Rows are points. To make a cloud, some directions were put in groups of two or more. Within a group, all points are equally far from the middle, so they leave a hole (a ring in 2 directions, a hollow ball in 3). The other directions are filled evenly. Then the cloud was stretched, turned, moved and blurred a little. How many holes are there, and how many directions does each take, smallest first?

Cloud (19 x 3)
[[-22 -39 -28]
 [-33 -33   5]
 [ 27   6  24]
 [-37 -30  -8]
 [-11 -20  34]
 [  7  34 -36]
 [ -4  37  15]
 [ 35   6 -21]
 [-32  17 -10]
 [-33 -36 -10]
 [ -6  -5 -53]
 [-36 -32 -12]
 [ 31  19 -29]
 [-40 -13  -7]
 [ 12 -38  -7]
 [ -4 -39  17]
 [  8  -2 -52]
 [-37   4 -16]
 [  9  15  35]]
Holes: 1 (3)

Cloud (28 x 4)
[[ -7 -18 -19 -22]
 [ 16 -32  -6  22]
 [ 17 -24 -15  17]
 [-15  14   5 -40]
 [  0  47 -25 -27]
 [-12   8 -32   3]
 [  5 -20   6 -37]
 [  1   7 -27  13]
 [ -4  60 -10 -19]
 [-19 -18  23   3]
 [-20  -5  16  11]
 [  5   0 -26  11]
 [  0  58 -13 -12]
 [ 12  25  10 -21]
 [ -3  51  -9   3]
 [-10  32  10   3]
 [ 11  36 -32  -6]
 [ 12  28  -8 -32]
 [ 28 -30   5 -35]
 [ -8 -10  -9 -35]
 [ 14   2 -24  13]
 [ 14  31 -20  11]
 [ -5  30  -9 -38]
 [ 12  43  -6  -1]
 [  0   1 -26  12]
 [ -6 -17   1 -36]
 [ -3 -39  14 -31]
 [-15  34 -10 -40]]
Holes: 1 (3)

Cloud (50 x 6)
[[ 24 -21   5   7  44 -12]
 [ -1   1   6   7  32  47]
 [ 39  37  16  -4  -8  -4]
 [ 16 -34  -4 -25  13   9]
 [ 10  17 -21  -3   4  58]
 [  9  34  -6  11  44  16]
 [  2 -46 -19  -4  40   4]
 [-11  22  33   2  24 -18]
 [ 30 -13 -34 -28  -5   4]
 [ 18  29  -9  46   1  30]
 [ -2  38 -12 -38  18  25]
 [-15  10  -3 -47  30   3]
 [ 51  -7  16   9   4 -22]
 [ 60  -7   6   6   6 -12]
 [ 20  16  -3  10  41 -17]
 [ 33  44  13  19   7  32]
 [ 37  18  -8 -20  20 -28]
 [ 38  20  -6 -23  17 -27]
 [ 45  -5 -34 -19  13   8]
 [ 30  34 -19   9  28  31]
 [ 22  13   5  16  22  53]
 [-17 -24   7  -8  12 -16]
 [ 27  11  -7  19  21  58]
 [  4  18   2  28  -5  31]
 [  8   9 -22  25   3  54]
 [ 37   1  12  54  25  11]
 [ -8  44   6  -1  42  21]
 [-29  15  13  37  32  10]
 [  1   9  21 -26  30 -21]
 [-21  -7  -3 -19  15 -33]
 [ 33 -18  19  14  25 -30]
 [ 45  20 -10  26  20  43]
 [  7  17 -32  20   8  48]
 [-13   1  12 -21  34  22]
 [ 28  53   7 -13   4  15]
 [ 42  18   7   1 -14 -22]
 [ 24  26  -7 -16   4  45]
 [  2  14  27  -2  30  14]
 [-32  -6  -9 -37  23   1]
 [ -5  21  31  36  23  11]
 [  7 -51 -14 -12  24  -2]
 [ 10  17 -34  11  12  56]
 [-27  -9 -18  11  46  36]
 [ 14  24   8  11 -14   9]
 [-16  47  19  -4  20 -16]
 [-24  12  18  41  29  13]
 [ 27 -16   9  13  -7 -22]
 [ -3  32 -26  -9  27  47]
 [-38  -5   1  -5  24  19]
 [  1  -7  -1  17  35  53]]
Holes: 3 (2, 2, 2)

Cloud (79 x 8)
[[ -2  -5 -51  -1 -34  26   2   0]
 [-31  34   1   4  -4  13  10  -1]
 [  5 -35  -7   1   6  31  -4 -40]
 [  3   3 -13  -9 -21  -7   0   1]
 [ 15  -9  -6 -15  23  12  33   4]
 [  5 -23  -7 -31 -27   2   0 -42]
 [-13 -28  -9  27 -13   2  49  -1]
 [  8  20 -23 -15  25  -7   8 -26]
 [-21  22   9 -21   7  19  32 -46]
 [ -5  -7 -23  15 -27  42  16 -29]
 [-31 -37   7 -12  24  18  31 -14]
 [-16 -28 -16 -32   2  -6   4 -10]
 [-18   3   4  -6  42 -18   4 -11]
 [-48 -24 -26  -7  12   9  24  10]
 [ -9   8  14 -33   7   3  -7 -24]
 [-31  -1  14   2 -17  20 -19  20]
 [  2 -26  -8 -30   0 -22  11 -52]
 [ 12   4   4 -16  14  33  -1 -26]
 [-24 -23 -15  -6 -12  13  18   3]
 [-26  -9  11 -29   5 -28  18  -8]
 [ 11  20 -24 -23 -20  -3   2  -2]
 [ 12  -6 -16 -26  18   9 -11  -2]
 [-29  17 -26   0   6   6  -4 -30]
 [-29   9 -22  -2 -25 -21  16 -26]
 [  9 -32   1  13  -7 -13   8 -21]
 [-21  -5  32 -34  24   2  19   7]
 [  0   7 -17  25  -6  38   5  26]
 [-18 -25  20   1 -21  -9 -13 -25]
 [ 30 -26  28 -38 -17   4  -4 -40]
 [ -1 -12  -6 -31   3  13  17 -40]
 [-28 -11 -15   4 -17 -24  25 -29]
 [-33 -13 -18  15 -16  -9 -14 -27]
 [ 18   7 -20  10 -20  19  27 -11]
 [ 14  32 -13 -20  -2  24  11 -17]
 [-24  19 -17 -18   2  10  27  -1]
 [ -9  -5   4 -10  39  -5  32 -31]
 [  4 -29 -28  33  -3  -7  34 -19]
 [ 21   6  -1 -25   3  20 -19 -40]
 [-10  14   6 -19  22 -28 -36 -29]
 [ 22   2 -15 -12 -15  31 -17  -1]
 [ 33 -22  28  -1 -11  -2   9  -7]
 [-16  30  16 -37   1 -21 -14 -15]
 [ 13 -12  31 -16 -29  21  -6 -23]
 [  4   0 -30  -2   7  31 -26 -35]
 [ 14  10 -20 -20  11  24 -33 -42]
 [-24   1   0  16  10   4  42 -19]
 [  0   4  19  -5 -20 -11  29 -37]
 [  8  16 -33  -9 -19  23  -3  -2]
 [-43  16  -9   4 -18  26  30  -6]
 [  5 -29  30  -5  10   6 -24 -52]
 [ 21 -23  31 -43 -16   4  10 -37]
 [ 26  -1  -3   8   3 -20  10  -5]
 [ 22  -9  -3   2 -21  25  10 -27]
 [ 30  22  13 -22  -9  12 -20 -48]
 [-34  12 -17  -8 -20 -17  -3  11]
 [-17 -11   9 -18  11   1 -12   8]
 [-17   4  43 -48  12  -7  13  -5]
 [  6  -7  -9 -13 -22  19 -36   0]
 [ 21 -24   7  11  12  19  30 -19]
 [-23 -30 -13  13 -32  17  21  -5]
 [ -7 -18 -27  -1 -22  15  16 -28]
 [-16  -8  20   7  -9 -20  18   6]
 [ -8  -8 -15   2 -10  -5 -24 -56]
 [ 19  -4 -23 -16 -16 -14   8 -16]
 [-20 -10   2  12   1  -6  32  18]
 [  1  -7 -32  26  -9  15 -11  16]
 [-42 -16  13  14  -5  -8  19  38]
 [-24  -8 -19  23   3  21  22   8]
 [ 15  34 -25  -8 -15  14  13 -14]
 [ -4 -16  -8  35 -12  52  19  -3]
 [ 15 -23  -6  -2  -7 -45   7 -32]
 [-28 -11 -13   2   1  18   2  19]
 [-15 -16  19   3   5  29  -4 -22]
 [ -1  19  31   1  16  10 -28  -7]
 [ -1  21 -13   2 -21 -12   2   2]
 [ -1 -12  14   9  -5  -5 -26 -11]
 [-41 -42  -4  -3  25  21   7  14]
 [ -5  -9 -18  23   2   6   8 -45]
 [ 10   8  28  -2  -1  24 -30 -60]]
Holes: 0
